Every row gives one point. Any point is a mix of the corners, with weights that add up to 1. It lies inside the corners' shape when no weight is negative. Say inside or outside, and name the corners with a negative weight.

Corners:
(1): [-48 -35 -16]
(2): [  4   4 -10]
(3): [-28 -35  39]
(4): [ -2 116 -44]
Points:
[ -5  99 -38] -> inside
[-24 -36   6] -> outside (4)
[  5  66 -24] -> outside (1)
[-41 -21 -16] -> inside
[-5 40 -4] -> outside (1)
[-10  -2  21] -> outside (1)

Corners:
(1): [-61 -65   9  57 -87  10]
(2): [ 93  27 -61 -41  24 -21]
(3): [-17  10 -29 -19 -21  19]
(4): [ 57 -25   0   6  59  18]
(5): [ 50  13  33 -26  -8 -53]
(6): [ 43  31 -52  43  65  18]
(7): [-73 -94  28  54 -48 -57]
Points:
[-30 -50   4  39 -16 -30] -> inside
[ 46   0  -1 -33  28 -12] -> outside (1, 6)
[-34 -26  -3  40 -25 -13] -> outside (2, 4)
[ 35 -12 -16  22  26  -6] -> outside (3)
[ 50 -11 -15   3  37   6] -> inside

Corners:
(1): [-12 -16  55  53  21 -27  23 -65 -43  55 -22]
(2): [-17  35 -65  56 -16  91 -38   2  39 -57  -5]
(3): [ 43 -33  48 -31  26 -44  76 -22 -59  18  83]
(4): [ 20  33 -66  -2  42  -9 -52  16 -44 -40  18]
(5): [ 23 -13   6   5  42 -82  59  52   7 -17  47]
(6): [ 87  49 -39 -16  17  -8 -20  19  44 -56  56]
(7): [  31    1   27    9   29 -109  121   23  -46  -79   52]
(8): [-24 -49  40  22  21  27   8 -47 -51   4 -86]
(9): [-59  29  23   0 -89   8 -45 -48 -14  -3  -7]
(10): [ 28  33  -8 -48  55 -47  88  39 -18  11  29]
(11): [-26 -47  57 -20  95  -2  71 -47  -7  -3  15]
(12): [-30 -13 -49  12 -35  25 -36 -83   1 -11 -46]
Points:
[ 10  -5  18  13   2 -18  31 -18 -16  -3   7] -> outside (4, 11)
[-33 -31  26  35  10   9   5 -48 -37   1 -32] -> outside (6, 10)
[  6  -3  18  -5   7 -35  25 -19 -26  -5  19] -> outside (2)
[ 40  52 -41   5 -13  -9  -3  10   4 -54  41] -> outside (5, 8, 11)
[ 33 -13  12   6  34 -29  21 -15 -23 -20  15] -> outside (2, 9, 10)
[ 34  19 -27  -4  30 -15  14   1  11 -30  36] -> outside (8, 9)
[  7   4  21   4  28 -22  30  -7 -23  -2  14] -> outside (12)
[ -8  15  -9  23  17   4 -17 -33   1  17  -5] -> outside (3, 7, 8)
[  9  -3  30  -9  34 -31  65   1 -18  -6  25] -> outside (4, 12)

Corners:
(1): [-71 -35  67   7 -25   3 -40 -20   9  24  22 -75 -57 -28]
(2): [-43  29  35  -9  13  -6  30 -30  43  -4 -33  25  -9 -30]
(3): [-37 -20 -18 -11  -4  -2  36   7  18  10  50 -17  49  19]
(4): [ 74   6   6 -36 -13  -2 -52  29  19  -3  23  48  44 -48]
(5): [ 30 -69  14 -27 -67  32  31  -5 -16 -13 -25  36 -20 -33]
(6): [ 18   5 -27   8  29 -41  32 -25  22  10 -61  -1  64  22]
(7): [ 53  27 -38  14 -67 -58   6  54  -2   8  -8 -37  11  24]
(8): [  5  64 121  -6 -25  -6  48   2   9  38 -51 -33  -2  -7]
(9): [22  8 47 -3  2 27  9  4  0 51  2 72 16 17]
(10): [ 19 -34 -43 -29   2  22  -4  10  -1  37 -14 -25  27  15]
(11): [-21 -12   0 -28 -12  63   7 -34  -6 -23  30  24  10   8]
(12): [ 18  23 -13  41  63 -55  58 -37  37 -19  21  18  42  -5]
(13): [-27  23 -43 -54  31 -57  23  -6  12  -2   0 -12  30   3]
(14): [-39   6  -6  -2 -18  -4  28  51 -27  22 -22  13  -4  -4]
(15): [ 19 -37   6  -7 -33  30 -33  33  18 -15   6   4 -29   4]
Points:
[ 10 -15 -12 -19 -15   5  -5  10   5   4   0  11  14   0] -> outside (8, 12)
[-17  -2 -13  -2  10 -10  14  -2  11  13   4  -3  13  15] -> outside (4, 5, 8)
[  3  -2  -9 -30  -4 -15  12   1   8   0  -3   8  16 -10] -> inside
[ 12 -14   3 -11 -16   4   8   8   2  11   1   3  13  -1] -> outside (2)

Corners:
(1): [ 42 -31 -11 -48  61 -52  15 -49  16 -16   5  98  53  25  52 -29  -9 -48
  54  25]
(2): [  6  18 -13  47  59 -82  11  -1 -20 -39  29   7 -24 -15  -9 -49  -6  28
  -9 -13]
(3): [ -8 -15 -50 -13  31 -21  60 -25  12  -8  -5 -11  17 -55 -15 -37  29 -45
   7 -91]
(4): [ 22  -1  21  59  22  62  42  40  15 -73  -4  28  56 -48 -22 -33 112  -3
 -66 -60]
(5): [-45  25   3  17  16  -8   4   0   8  36 -33  29 -11 -89  -7  21  21  27
 -86 -70]
(6): [ 53   8   4 -32  37 -91  -5 -77 -65  49  22  10 -11 -22  -5   0   6  43
  17 -35]
(7): [ 58 -62 -33 -36  -9  15   6   4  -6  38  -4  45   9   8  -1 -74  16  28
   8  32]
(8): [-31  22  14  -3  25   7  26 -38 -67  83  68 -67  57 -52 -41  15   3  13
  -2   3]
(9): [ 11 -38  23 -57 -34   2 -26   2 -57 -77 -49   1 -27  52  21  76 -41  82
  -6 -26]
(10): [-23  -3  10   1 -80   3 -27 -21 -15  -1 -34 -16 -67  48   5  32 -64  26
 -20 -58]
(11): [ 44 -37   6  15 -13  17  54  25 -21 -11 -25  18  98 -37  27 -42  57  27
  11   8]
(12): [ 34 -47  -7 -27  -9 -64  49 -87  89  -6 -12  57  95   6 -80 -13  33  -3
  11  -7]
(13): [  57   16   -9   49  -65   26   19   36   26  -61   11   55   59  -17
   -4   33   -6    2   20 -101]
(14): [  0 -44  71  37 -54 -52  18 -39   1 -76  36  88 -29  66  52  61 -57  70
  37 -59]
(15): [ 10  19 -21 -33  -8  28  21 -58  33  -7   5  -9 -30  27  37 -30 -21  65
 -25 -24]
(16): [ 15 -57 -53   3 -37 -28  -8 -57 -25 -48  41   8  -3  40  -6  17  -8  26
 -55  -3]
(17): [   0  -12   29   17    1   -3   22   20   71  -46   20   10   86   26
    3  -31   66   18 -101  -56]
(18): [-38  83 -45 -22  -4 -34  48  20 -25  34 -29  72 -30 -24  -2 -60  16  24
  16 -70]
(19): [ -17   23   15   20   16 -121   65    2  -22   35   37   33 -111   -4
   30    9  -70  -13  -10   52]
(20): [-10   3  -2 -47  10  -7   6 -14  46 -11  32  38  68 -62  28 -10  40 -47
  10  15]
(21): [ 66  71 -15   5 -31 -36  15  35 -65 -21  15  74 -27 -88   7 -94 -29   8
 -31 -79]
Points:
[  7  -3   0  -1 -11 -18  21 -12  -2 -16   6  15   3  -7   4  -6   0  26
 -16 -29] -> outside (1)
[ -7 -13  11  -2 -24 -19   8 -22  10  -4   0  39  10  21 -10  24   4  19
 -14 -23] -> outside (2, 3, 11, 15, 21)
[ 19   3  -9  -3  -3 -20  16  -5  -3 -18   2  36  -1 -11  18 -21   1  14
 -10 -36] -> outside (8, 12)
[ 17 -13  -8 -18  19 -11  22 -16  -7 -16   4  28  39 -26   1 -33  33  15
 -14 -27] -> outside (10, 13, 19)
[ -7  10  -1   0   4 -19  22 -15 -13  10  12  18  12 -25  -3  -5   4  15
 -10 -32] -> inside
[ -6 -43  37  21 -25   0  11  32   9 -69  28  36  41  65  36  25   2  16
  -8  11] -> outside (3, 5, 6, 12, 15, 21)

Corners:
(1): [ 14 -42  37 -48  19   3 -27  55  10  51   5  16 -36 -32 -72  50   1 -11
  51   7]
(2): [   7  -70   38 -121  -22  -52  -57   83   -9  -40   11  -14  -69  -43
  -92   47   98  -22   21  -38]
(3): [-13 -19  36 -61 -16 -64 -21  18 -73 -14   2  62  -8   2 -38  31  14  -9
 -45  36]
(4): [ 46 -11 -40  23  58 -58 -25 -37  18 -12  59 -31  70   0  14  -6 -17 -43
   2  50]
(5): [-22  69 -22   7   7 -51  -2  -1 -73 -28  20   4 -15 -39 -56 -24  44  20
 -96   2]
(6): [ 15  16 -22  19  50  31  -5 -98  35 -32 -30 -27  81 -17  63   5 -35  24
  -8  17]
(7): [-43  75  41  39   3 -76  43   2 -75  -7  11  -5  48  51  20 -50  46  -2
 -40 -12]
(8): [  5 -36 -99  14   7 -26  80 -43  48 -32  10  27  75   0  31 -25 -15  14
  -1  46]
(9): [ 12 -71  13 -49  33 -37 -22  88 -77  15  44  21  -3 -12 -36  58  29  47
 -17 -37]
(10): [ 75 -20 -66  80  14   0  26 -92 -42  -2  -7 -10  27  -9  45 -24 -50  -4
   4  33]
(11): [-18 -62   1 -31  -1 -70 -28  85   0 -15  -7  -3  -5 -88 -35  73  28 -32
  20  -6]
(12): [  43   27  -75   30   34  -28   25 -116   58   33   44   29   43   15
   69   31  -32   34    7   33]
(13): [ 28 -60  49 -37 -49 -22 -18  65 -23   9  29  71  27 -24 -77  36  53 -14
 -14 -48]
(14): [-12 -22 -39  24 -44  -7  -4 -45  52 -29  60 -28  35   3   5  46 -61  48
  45  21]
(15): [ 17 -20 -13  19  15  16 -49  58 -18 -32  19  32 -60  23 -19  50   5 -54
 -27  -6]
(16): [-66 -11  51  -3 -20 -62  -1  30 -46 -46  54  77 -18 -42 -17 -42  37   5
 -25  -2]
(17): [ 26 -65  43 -41 -10 -21 -76  94  -1  36 -13  -1 -29   1 -38  -2  22  -1
 -64  19]
(18): [  17  -33  -17   54   59  -22   23 -113   10  -26   41  -32   30  -16
  -17   31  -61  -15  -55    6]
(19): [ 55 -50 -40  85  48 -21  20 -91   6 -18  27 -29  14   4   2  29  19   1
  10  96]
(20): [-89 -64 -29 -20  -2 -10 -50  38 -45  39  38  13 -11 -51 -73  40  47 -29
   7 -15]
(21): [-28  40  24   7 -37 -17  42  41 -63  -4  80  25   5 -17  48 -27  33   5
 -64   6]
Points:
[ 11 -36 -10  19  -5 -19   6 -13  15  -3  45  15  14  -4 -11   2   5 -12
  14  21] -> outside (3, 5, 6, 9, 11)
[  9 -54   0 -25  -9 -28 -16  57 -26   6  22   4  -9 -14 -36  26  33 -15
   4   6] -> outside (5, 6, 12, 16, 18)
[ 15  -1 -55  40  47 -21   1 -55  31   3  23 -29  40   3  19  32 -30  13
  -1  35] -> outside (2, 3, 10, 13, 16, 21)
[  3   0   3  -6  -7 -35  -2  -4  -4 -18  18  10  16  -8   0   8  -1  -2
 -17   8] -> outside (9, 19, 20)
[  6 -20 -11  -3  11 -30  -8   4 -15   0  17   4  12 -12 -11  23  10  -5
 -11  10] -> outside (16)
[ 16 -29  -5   6   7 -16  -7 -11 -17  -1  29  23  13  -8 -12  15  -3   5
 -21  19] -> outside (2, 7, 11)
[ 10 -33   6  -8   6 -21 -39  26  -9  -1  14   2  -7 -13 -29  24  18  -3
  -3   0] -> outside (3, 8, 18, 21)

Corners:
(1): [ -1   8  77 -21  -4  18  15 -55  -3  11   0  -8  -3 -28   1  11  -6  -5
  17  -5]
(2): [ 45  18 -18  -8  -9  10  31   7 -27   1  41 -27   7  20 -15 -11   2  17
   1  14]
(3): [ -4  12 -33 -15 -20   0  11  10 -18  -5  32 -23 -13  20 -19   9 -12  25
   0  29]
(4): [ 12 -11 -13  11  34   0  -5 -35 -17  -9 -42 -13  24   9 -24 -42 -15  35
  -7  -1]
(5): [-10 -11 -26 -32  11  16  -8 -27 -31 -20  21   8 -23   1 -19 -18  24   4
   1   5]
(6): [ 17   0 -22 -26  12  -5 -12 -18 108  17  11 -21  44   4  10  36 -34   5
  -1  -1]
(7): [ 11   3 -21  56  22   8  27   9   9  27   3 -30  61  12  17 -36  -6   5
  28  28]
(8): [ 13 -28 -21   4   6   6  11  -7  49   1  29  -6   6 -17 -25  25 -36  19
   5   3]
(9): [-20 -21  28  53   9  20 -17  24 -10  19  -1   9 -25   9 -24   0  21  -8
   1   6]
(10): [ 17  -9 -20 -35  24  12  23 -13  11  -9  -4 -10  47  -2 -34  18 -43  -1
  15  19]
(11): [-22  -6  18  -4  -6 -83 -27   9 -24 -23  10  -3 -20  -2  -7 -18  11  43
 -32  -7]
(12): [-30 -26  23 -10 -38   3  22  15 -22 -17  22 -20   8   1  14   1 -40  20
 -27 -13]
(13): [-17 -39  12 -21  20  14   3  29 -30   7  -2 -16 -36  12 -25  13  17   1
  15  25]
(14): [  5  15 -18  26 -26   6   0 -39  -6  -3 -31   7 -13 -63  40 -18  19  -5
 -15  19]
(15): [ 12   8   6 -34 -23  23  21   6 -19 -12  20  25 -41   0  -5  17  36  -4
  34 -35]
(16): [-17  10 -21   8  19 -18   7  21  -4  -9  23  -3  -9 -19   6  -8 -17   0
 -29  33]
(17): [  2  -6 -10 -34  22 -68 -14  13  13  25  -7  39   7 -33 -11   1  16  41
 -36 -56]
(18): [ 41  -3 -37  -4   0  -6  -5  18  -3  -3   1  85 -14 -35 -21  15 -16  26
 -27   9]
(19): [  15   -4  -16  -38   26   -7 -121    1    1   12  -26  -18  -24    7
  -15  -35   39  -13   20  -12]
(20): [-18  16  -4 -30 -44 -28  -9 -18 -19 -11  -1 -28  -3 -23 -16 -56 -25   2
 -24  32]
(21): [ -1  21  41  -6  42  13  34   6  -6 -22  30 -33  48  12 -17   2  10  24
  26  26]
Points:
[ -2  -3   3  -4  -2  -3  -2   0   4  -1   8 -18   5  -6  -6  -2 -13   6
  -2  22] -> outside (4, 5, 15, 17)
[ -4  -1 -11  -3   4 -26  -9   9   5  -5   4  -5   1  -9  -2  -9  -6  21
 -13   9] -> outside (1, 2, 5, 9, 10)
[ -1  -5  -6 -17 -15  -7  10   2  -6  -2  16   9 -17 -12 -12  10  -8  11
 -12   1] -> outside (4, 7, 19, 21)
[ -1   0   4   1  -3   0  -9   2   4   0   8 -15  -3  -2  -6  -7  -5   7
   1  13] -> outside (5, 10, 17)
[  7  -3  -9  -4  -9   4   1 -10  -8  -2   3 -10   0  -3 -10 -11  -7   9
   1  11] -> outside (16, 17, 21)

Corners:
(1): [ 47 -30  10   1   9   0  33 -48  -3 -32 104 -25  27 -28 -13  35 -49   7
  -8 -39]
(2): [ 63 -26  40  19 -38 -76  32 -34  19  17  26  26 -47 -17 -35  19 -37  50
 -26   6]
(3): [  3 -20  12 -18  -4 -44 -24 -12 -56  41   6  22  29  14 -62 -79 -40 -19
 -47  77]
(4): [-58  72  16 -12  24 -61  68 -40  62 -38  34 -30 -14  56 -48 -21 -60 -13
  51 -34]
(5): [ 65  30  -3  78   2  -1 -25 -22 -54  -9 -39  19   3 -58 -21  20 -42  37
 -36  25]
(6): [ -51   51   56  -61    2  -53   21  -26   77   58  -50   34  -66  -79
 -106  -39  -20   -4   14  -17]
(7): [ 45  61  20 -22 -24  59 -34  34  -5 -39   8   6  28  -7  70  15 -19 -65
   0  79]
(8): [-54  59  -1 -31  29  80  61  45  42 -81  18 -61  46   8  44   9  15  26
 -27  11]
(9): [ 87  20 -96  14  -5 -64 -19 -45  19 -31  76 -57 -15  54  31 -62  13  -9
 -84 -13]
(10): [ 34 -15  10 -40 -11  70   9   9 -44  40 -54  34   2  25  13  48  47 -19
  53 -49]
(11): [-14  10  51  52 -42  60  24  -8 -23  53  -4  40 -62  12  68 -48  57 -52
 -16 -10]
(12): [-23  82   4  36  23 -42 -14  26 -12 -11  54  -5 -54 -62 -45 -96  39 -14
  51 -12]
(13): [-42 -19   6  79  23 -45  50  69  65 -24  85  22 -31  31  44 -24 -20 -10
 -72  27]
(14): [ 87 -22  -8  61  69  48  51  40 -40  13  -7 -23  38  -7 -28 -93  19  42
 -64  70]
(15): [-55 -17 -11  85 -63  74  43 -59  36 -38   2   3 -15  45 -12  33  55  11
  38  83]
(16): [-36  49  -7  15  64  27  45  23  54  16  14 -49  35 -48  39  11  -8  28
  61  20]
(17): [-46  88  17 -16  76 -27 -43 -31   4  31  17  35 -69  12 -43 -41  -3 -15
  14   9]
(18): [ 49  54  20  27  43 -37  32  -3  47  46  97 -22  10 -11  11  20 -37   2
 -85  -8]
(19): [ 52  32 -26 -31 -18  -1  40  12 -67  33  10  17 -20 -42 -50  11 -41  21
 -31 -22]
(20): [ 70 -40  28  -6 -61  51 -48  39 -73  58 -25 -45 -26 -74 -70  34 -30  -3
   2  40]
(21): [-18   5 -69  60 -25   5 -15 -52  24   2  71 -22  13  53 -50 -65   9  61
  15 -56]
Points:
[ 29  21   5  31   0   7   4 -10 -17   4   5   6  -5 -21  -8   1 -15   8
 -16   8] -> inside
[  3  17  11  25  -6  22  16  -2  -3  15  10  -1 -15 -10   3 -14   6  -5
  -1  15] -> inside
[ 24  15  -2  14  -1   6  20  -1   2   2  26  -9 -10  -8 -10  -3  -8  11
 -13  -3] -> outside (3)
[  0  27   3  11   6   5  11  -1   4   2  24  -4 -10   1  -6 -19  -7  -8
 -10  11] -> outside (2)
